Each row of a before or after table is a point. The points were changed in one or more steps. Then noise was added and the rows were shuffled. The steps act on how far a point lies along the listed directions, d1 being the first. Name the steps. A step turns or swaps two directions, mirrors them in a line or flattens them onto one, adds a multiple of one to another, or multiplies one. Angles are multiples of 10 degrees, from the lower direction toward the higher: turns from -170 to 170, lines from 10 to 170 but not 90. Use the fewest steps. Two steps may share a direction if one is a turn and the other turns, adds or multiplies; they go together, in the order done. Otherwise the lowest direction goes first.
(in the rows, 128 means zero)

Directions:
(1): [ 91 166 157]
(2): [ 80  97 107]
(3): [129  92 177]
Before (9 x 3):
[[142 135 134]
 [147  92 153]
 [156  98 151]
 [118 124 136]
 [ 91 117  84]
 [ 88  66 121]
 [126  83  40]
 [131 148 138]
 [ 98 163  95]]
After (9 x 3):
[[239  58 132]
 [120  86  88]
 [162 115 174]
 [127 135 112]
 [114 128 137]
 [145 172 172]
 [131  60 165]
 [112 154 126]
 [117  83  98]]
Steps: multiply d1 by 1.6; mirror d2 and d3 in the line at 50 degrees

Directions:
(1): [117  70 160 118 112 128  96  65]
(2): [144 114 146 170 141  50 159 123]
(3): [ 86 137 205 150 120 150 142 157]
(4): [196 176 168 135 128 138 104 103]
(5): [129 113 105 209 149 160  97 128]
(6): [113 157 109 155  43 119 133 109]
Before (8 x 8):
[[138 151 157  56 138 195 135 141]
 [122 175  89 156 116 155 106 135]
 [ 74 132 136 119 164 195 140 158]
 [ 90 142 177  95 125 181 125 134]
 [ 56 145 106 146  80  97 195 198]
 [133  96 124  81 162 151 108 131]
 [104 151 185  97 153 113 193 180]
 [108  59 103 147 148 114 131 122]]
After (8 x 8):
[[143  92 121 160 149  77 133 131]
 [109 122 172 127 175  95 176 147]
 [119 115 199 153 179 133 131 128]
 [ 97 108  70 163 108 120 156 158]
 [ 99 109 211 131  81 115 149  80]
 [ 50  90 145  56  90 160 152 141]
 [165  89 193 145 171 103 139  99]
 [130 158 124  69 171 124 132 150]]
Steps: turn d1 and d5 by 100 degrees; turn d2 and d6 by 110 degrees; add 0.3 times d3 to d4

Directions:
(1): [ 64 137  58 104 156 139  93  78 123 138 109 127]
(2): [118 157 112 100  82  63 182 104  94 161 154 129]
(3): [122 108 128 103 164 117 168 118 216 144 160  88]
(4): [131 149 148 159 123 176 126  70 102 116 195  85]
(5): [141 108 107 200 155 136 178 113 111 178  84 113]
(6): [161  36 132  92 145 110 107 102  86 139 143 122]
Before (8 x 12):
[[ 61 178  58 134 146 171 115  66 161 149 136 101]
 [142 110 156 126 129 103 111 157 118 123 105 134]
 [133 174 165 173 114 170 154 120 144 133 165  98]
 [141  86 147  80 138  88 144 129 154 144 125 120]
 [146 150 136 116  63  74 194  83  97 142 161  99]
 [155 168 130 207 136 130 172 127  85 158 105 123]
 [152 121 165 124 116 137 154 101 109  96 197  87]
 [133 146 152 139 111 130 134 126 149  89 197 110]]
After (8 x 12):
[[164 150 150 204 152 166 140 101  91 135 140 102]
 [145 125 160 155 115 152 127  87 117  89 223  89]
 [146  89 150  95 152 114 124 135 154 136 115 123]
 [144 152 177 177 115 182 144  72 104 128 216  71]
 [173  83 178 139 138 169 126  73  88  94 216  68]
 [ 45 185  38 108 144 118 117 147 198 154  50 161]
 [174  76 180 165 151 210  78 103 140  76 138  80]
 [139 122 161 128 126 102 122 132 105 128 129 122]]
Steps: add -1.5 times d1 to d4; turn d4 and d6 by 20 degrees; multiply d2 by -1; multiply d3 by 0.7; multiply d5 by 0.7
